Each row of a before or after table is a point. One or more steps were done to the points. Then noise was added and the rows were shuffled. The steps act on how far a point lies along the listed directions, d1 being the first. Name the steps. A step turns or swaps two directions, mirrors them in a line or flattens them onto one, adds a multiple of one to another, or multiplies one. Angles are multiples of 10 degrees, from the lower direction toward the higher: turns from -170 to 170, lines from 10 to 170 but not 90. Use the fewest steps. Two steps may share a direction if one is a turn and the other turns, adds or multiplies; they go together, in the order done. Otherwise the lowest direction goes first.

Directions:
(1): [ 2.1 -3.0]
(2): [-3.0 -2.1]
Before, 10 rows:
[[-1.4  4.2]
 [-1.9  2.2]
 [-2.8 -3.9]
 [-4.8  1.3]
 [ 1.2 -0.4]
 [ 1.4 -1.8]
 [-2.3  3.3]
 [ 3.1 -1.6]
 [-4.0 -0.9]
 [-2.5 -1.5]]
After:
[[-3.4  0.2]
 [-2.3 -1.0]
 [ 2.9 -3.0]
 [ 0.3 -4.8]
 [ 3.6  1.7]
 [ 3.3  2.9]
 [-1.3  0.3]
 [ 1.3 -2.6]
 [ 4.8 -1.4]
 [ 2.9  0.8]]
Steps: mirror d1 and d2 in the line at 50 degrees

Directions:
(1): [ 0.2  1.8  4.7  2.1  2.4 -2.3]
(2): [ 1.4 -0.6 -0.3 -4.0  0.0 -4.7]
Before (14 x 6):
[[-0.5 -1.7 -4.0 -5.2 -2.3 -1.0]
 [ 0.5 -1.8 -2.3 -4.6 -0.6  0.2]
 [ 1.5 -0.6 -3.6 -4.5 -0.1 -1.0]
 [ 0.0 -1.1 -2.7 -0.5 -1.0  0.7]
 [-1.0 -1.2 -5.3 -2.8 -1.8 -0.1]
 [ 1.4  1.1  3.0  0.1  2.9 -4.2]
 [-0.3  1.2  1.4  0.4  1.9 -2.3]
 [-2.3  0.6 -0.9  2.4 -0.3  4.7]
 [-0.2  0.7  0.9  3.1  0.5  2.2]
 [ 0.3  0.3 -1.1 -1.4 -0.9  1.7]
 [-0.2  0.1 -4.1 -3.1 -0.5  3.1]
 [-2.9  1.4  0.1  6.2 -0.7 11.0]
 [ 1.3  1.9  5.4 -0.9  2.8 -5.3]
 [ 0.1 -1.3 -2.4 -1.6 -0.6  0.8]]
After, 14 rows:
[[ 0.5  1.2  2.7  1.8  1.6 -1.0]
 [-0.5  1.7  3.7 -0.3  2.1 -3.7]
 [-1.9  0.1 -1.4  3.3 -1.0  7.4]
 [ 1.2  1.0 -1.1 -5.3  1.3 -2.6]
 [ 0.7 -1.7 -2.3 -4.7 -0.4 -0.2]
 [-0.3 -0.8 -3.4 -4.1 -0.7 -3.6]
 [ 1.1  3.6  9.7  0.3  4.5 -6.4]
 [ 0.9  0.6  0.4 -2.3 -0.1 -0.8]
 [-1.5  0.3 -0.8  1.8  0.2  2.2]
 [-0.5 -1.8 -3.9 -5.3 -2.3 -1.5]
 [ 0.9 -0.6 -0.9 -1.3 -0.1 -2.4]
 [ 0.8 -1.1 -0.8 -2.5  0.2 -1.5]
 [-0.9  0.1 -2.0  3.3  0.1  4.9]
 [ 1.3 -0.7 -4.2 -4.1 -0.4  0.0]]
Steps: mirror d1 and d2 in the line at 140 degrees

Directions:
(1): [-0.2  4.8  0.1  0.9 -0.4  5.0 -1.9 -0.7 -2.8]
(2): [-4.4  1.7 -1.7  2.5  4.1 -2.2 -2.5 -0.3  1.3]
(3): [ 0.6  1.9  0.8 -2.9 -1.1 -3.1 -1.8 -5.8 -0.6]
(4): [ 1.0 -2.0  4.8  0.9  4.1 -0.4 -0.4 -0.3 -3.9]
Before (12 x 9):
[[-5.3  3.4  0.5  3.1  5.2 -3.7 -4.3 -5.6 -2.0]
 [ 3.7 -4.4  4.5 -1.5 -1.6 -4.0  1.3 -0.1  0.6]
 [ 2.6  0.2  1.5 -3.0 -0.8 -3.2  0.4 -3.7  0.9]
 [ 1.7  2.9  0.1 -3.3 -2.0 -0.5  0.6 -2.9  0.2]
 [ 3.1  1.9  3.3 -1.7 -2.0 -1.7 -2.7 -4.5 -1.4]
 [ 1.5 -0.4  3.3 -2.4 -3.2  1.3  1.0  0.3 -4.1]
 [-1.1 -0.3  1.1 -1.3  2.7 -5.3  1.4  0.2  0.3]
 [-0.3  2.5 -2.6 -2.9 -5.4  0.3 -1.4 -1.8  1.9]
 [-2.7 -1.3  0.9  0.3  3.1 -3.0  0.0 -1.2 -0.7]
 [ 1.9 -0.8 -0.8 -1.6 -2.6  2.0  2.6  3.9 -3.2]
 [ 3.2 -4.2 -0.9  4.8 -0.2  8.1  3.4 13.8 -1.8]
 [ 0.7  2.3 -1.9 -0.9 -4.3  1.5  0.8  0.6  1.1]]
After (12 x 9):
[[-1.8  5.1  1.6  3.1  1.9  5.7 -2.1 -1.8 -5.5]
 [-0.6 -2.2 -1.6 -1.8  0.8 -4.0  1.3  1.8 -0.4]
 [-2.5 -3.3  1.1 -0.7  1.4 -5.0  0.5  1.3 -0.5]
 [ 3.9 -4.7  4.3 -1.4 -2.2 -1.6  1.8  1.4  0.1]
 [ 0.6 -2.8 -1.3  0.2  1.8 -4.5 -0.8  1.7  0.3]
 [ 0.2  0.6  2.5 -0.1 -0.3  2.5  0.8 -0.4 -3.9]
 [ 0.1 -1.2  1.7  1.4  1.4 -2.8 -1.2  1.1  0.5]
 [ 2.4  2.4  2.5 -1.9 -1.1  1.5  2.3  0.9 -3.3]
 [-0.2  0.6 -1.2 -0.9  0.8 -1.5  1.2  0.7  1.5]
 [-2.0  0.8 -3.3 -0.6 -2.9 -0.7 -0.4  0.2  3.9]
 [-2.0  0.3 -3.0  0.2 -1.9 -2.3  0.8  0.8  3.2]
 [ 2.6 -0.8  1.1 -0.6  0.1 -0.5  1.3  1.1  1.2]]
Steps: swap d1 and d2; multiply d3 by 0

Directions:
(1): [ 4.8 -2.0  2.4  1.9 -1.0 -1.3  3.1 -2.0  4.4  4.3  0.9 -1.0 -1.3 -0.8]
(2): [ 1.5  5.8  1.4  3.1  3.9 -0.5  1.5  2.3 -0.4  1.8 -1.7  3.2  0.0  2.9]
(3): [ 3.1 -3.1  1.6  1.9  1.4  1.6 -1.5 -3.2 -5.7  0.1  2.7  3.4  0.9  0.4]
(4): [-0.3 -2.4  4.4 -1.8  0.8 -1.9 -5.6  3.3 -0.5  3.6 -2.1 -1.1 -0.7  1.3]
(5): [-1.2 -0.5  1.8  1.0  3.1  3.2 -1.3 -1.8  3.3 -2.3  3.0 -3.3 -0.3  5.3]
(6): [ 0.3 -1.8 -0.9 -1.4 -3.1  0.7  3.9  2.6 -3.1  0.7  0.2 -0.4 -4.1  5.4]
Before (11 x 14):
[[-0.9 -2.7  4.8  2.2  6.6  2.9 -9.8 -1.1  0.1 -1.5  1.7 -2.0  3.2  2.6]
 [ 0.3  2.1 -0.3 -0.4  0.8  0.9  3.6  2.4 -1.5 -1.7 -0.9  0.2 -0.8  3.6]
 [-3.0  3.6 -1.4 -2.3  2.5  0.3  0.9  4.3 -2.9 -1.3 -2.4  2.9  0.2  0.8]
 [-1.4  1.8  0.3 -0.4  1.2  1.3  2.6  3.9 -2.1 -1.6  1.1  1.1 -2.2  5.5]
 [-0.1  6.2 -0.3 -1.1  1.7 -0.8  2.4  5.8  1.3  1.0 -1.8  1.2 -1.2  2.1]
 [ 2.1 -3.1  2.9 -0.5  3.0  1.1 -7.1 -1.5 -1.1  1.0  0.6 -2.7  0.2  1.4]
 [-0.4 -8.9  3.8 -3.1 -0.7 -1.4 -5.8 -1.0  0.0 -0.2  1.8 -1.2 -0.5 -0.6]
 [ 2.7 -1.8  5.0  0.5  2.6 -0.3 -3.3 -1.5 -0.1  3.3  2.2 -1.1  0.0  0.8]
 [ 1.7 -0.4  0.8  1.9  2.4  2.2 -3.8 -3.8  0.4 -0.4  3.0 -1.1  1.1 -1.6]
 [ 3.7 -2.0  3.3  1.7  0.7  0.1 -3.2 -1.2 -3.8  2.1  1.8  2.3 -0.3 -1.2]
 [ 0.3  6.6 -2.2  2.0  0.1  0.2  3.6  1.5  2.2 -0.7 -2.2  2.0 -1.8  1.2]]
After, 11 rows:
[[-2.5 -4.9 -0.1 -4.7 -0.5  1.1 -2.5  0.5  1.7 -1.4  1.3 -3.6 -0.8 -1.2]
 [-1.4 -2.5  1.3 -1.4  1.2 -0.3 -3.2 -1.6  2.9 -2.5  2.8 -1.8  2.2 -4.6]
 [ 0.3 -2.3  2.0 -0.9  0.5 -0.3 -1.3 -1.6  3.4 -1.9  0.9 -3.0  1.7 -2.1]
 [ 1.2  3.1 -3.8  0.4  1.0  1.0 -1.4 -0.8 -7.2 -2.0 -1.5  3.4  1.5 -2.1]
 [ 2.6  0.5 -0.3  1.7  0.2  2.8  0.2 -1.5 -5.1 -2.1  3.4  3.0 -0.5  0.3]
 [-1.1 -1.5 -1.9 -4.1 -2.2  0.3  1.0  0.1  5.7 -2.3  2.7 -4.6  0.2 -1.6]
 [ 0.5  2.6 -2.0  0.7  0.2  1.5  2.0 -2.2 -5.1 -1.9  1.2  3.7  1.1 -1.9]
 [-2.2  4.0 -0.8  0.7  4.5 -0.3 -0.8  2.2 -5.1 -3.8 -1.6  6.1  1.3  1.9]
 [ 3.5  0.5 -1.3  1.0 -1.8 -0.3 -0.1  0.4 -5.4  2.4 -0.2  3.5 -1.2 -2.4]
 [-0.3 -0.8 -4.5 -0.6 -2.3 -0.6 -2.2  1.9 -9.7 -1.7 -2.4  5.1  2.7 -5.9]
 [ 0.5 -2.5  0.1 -1.4 -3.5  0.2  0.5 -1.5  6.4  0.7  0.1 -3.4 -2.2 -1.4]]
Steps: turn d1 and d2 by 150 degrees; turn d1 and d4 by 120 degrees; turn d5 and d6 by -140 degrees

Directions:
(1): [ 3.4  3.7 -0.9 -1.6 -0.2  6.2 -0.5  2.4  0.3  0.1  1.7  4.1 -4.5 -1.1
  1.6 -1.0  2.8 -0.7  3.1  0.2]
(2): [ 0.7  3.4 -0.6  1.3 -0.7 -1.7 -0.3  1.8  0.7  3.7 -1.8 -1.3  1.3 -2.4
  4.8 -3.6 -5.5 -3.0  1.8 -3.1]
(3): [-5.0  1.7 -0.8  0.0  1.6 -1.3 -3.6 -0.6  3.8 -0.8  2.9  0.1  0.4 -2.6
  3.0  3.7  0.9 -3.8  1.0  4.5]
Before (8 x 20):
[[-6.5  3.1 -0.5  1.7  1.6 -4.5 -4.4 -0.7  3.5 -1.5  1.6 -1.6  2.6 -3.5
   4.7  3.2 -2.6 -4.0  0.0  1.9]
 [-2.6 -3.2 -0.3  1.0  0.8 -0.9  0.4 -0.6 -0.5 -1.0  0.7 -1.3  2.6  1.6
  -3.5  3.9  3.5  1.3 -3.6  1.3]
 [ 7.2 -0.5  1.6 -0.9 -1.8  1.2  5.2  0.5 -4.3  2.1 -2.6 -2.2  0.5  2.8
  -3.7 -5.0 -0.3  3.7 -1.2 -6.5]
 [-0.1 -2.7  0.1 -1.4  1.3  3.9 -0.7  1.0 -0.7 -2.2  2.4  1.3 -2.0  1.8
  -2.9  2.9  4.8  2.9 -0.6  3.9]
 [-0.5 -2.2  0.3  0.8  0.2 -1.7  1.1 -2.0  1.5 -0.8 -0.1 -0.2  1.4 -0.9
   1.0  0.8  0.4  0.0 -1.0  2.0]
 [-1.4 -3.2  1.9  0.5  0.8 -3.5  1.2 -1.2 -2.3 -2.1 -1.1 -0.9  4.4  1.6
  -2.6  1.0 -0.3  1.4 -1.7  0.2]
 [-4.4 -1.3  1.3  2.8  1.1 -5.0 -0.1 -2.5  1.2  0.7 -0.8 -4.0  3.1 -1.7
   1.5  2.5 -2.2 -1.5 -0.9 -0.8]
 [ 3.1 -3.5  1.7 -0.5  0.2  3.6  2.0 -1.1 -3.8 -4.0  2.0  0.3 -2.9  2.4
  -6.9  1.7  7.0  4.9 -2.2  0.4]]
After, 8 rows:
[[ 3.7 -3.2  1.7 -0.6  0.1  4.3  2.1 -0.8 -4.0 -3.9  2.1  0.7 -3.5  2.5
  -6.8  1.4  7.3  4.9 -1.8  0.3]
 [-0.4 -2.1  1.6  2.8 -0.3 -3.2  2.3 -1.6 -1.5  1.3 -2.6 -3.7  2.3  0.1
  -0.5 -0.1 -2.7  1.1 -1.3 -3.9]
 [-0.7 -4.3  0.4 -0.8  1.1  1.6  0.0 -0.1 -1.3 -2.2  1.5 -0.3 -0.3  2.6
  -4.0  2.7  3.4  3.7 -1.8  3.3]
 [ 1.0 -2.9  0.6  1.0 -0.3 -1.5  2.4 -1.9  0.0 -0.7 -1.2 -0.4  1.6  0.1
   0.0 -0.4  0.2  1.1 -1.5  0.5]
 [-5.1 -0.2  0.6  2.7  0.5 -7.5 -1.7 -1.4  0.9 -1.2 -1.5 -4.1  5.1 -1.2
   1.7  1.3 -5.0 -1.1 -2.6 -1.2]
 [ 3.0 -2.7  2.0  0.0 -0.2 -0.2  3.0 -0.1 -4.5 -1.6 -2.0  0.7  2.5  2.7
  -3.8 -1.6  0.3  3.4 -1.2 -2.4]
 [ 0.6 -4.3  0.3  0.9 -0.3 -0.2  2.7 -0.1 -3.2 -0.4 -1.3 -1.4  2.5  3.2
  -5.6  1.5  2.7  3.7 -4.3 -1.6]
 [ 7.6  4.8  0.2 -2.5 -1.1  7.2  2.2  2.7 -1.4  1.9  1.2  2.4 -4.3 -0.3
   0.1 -3.5  3.6  0.4  2.9 -3.4]]
Steps: add 0.5 times d2 to d1; turn d1 and d3 by 60 degrees
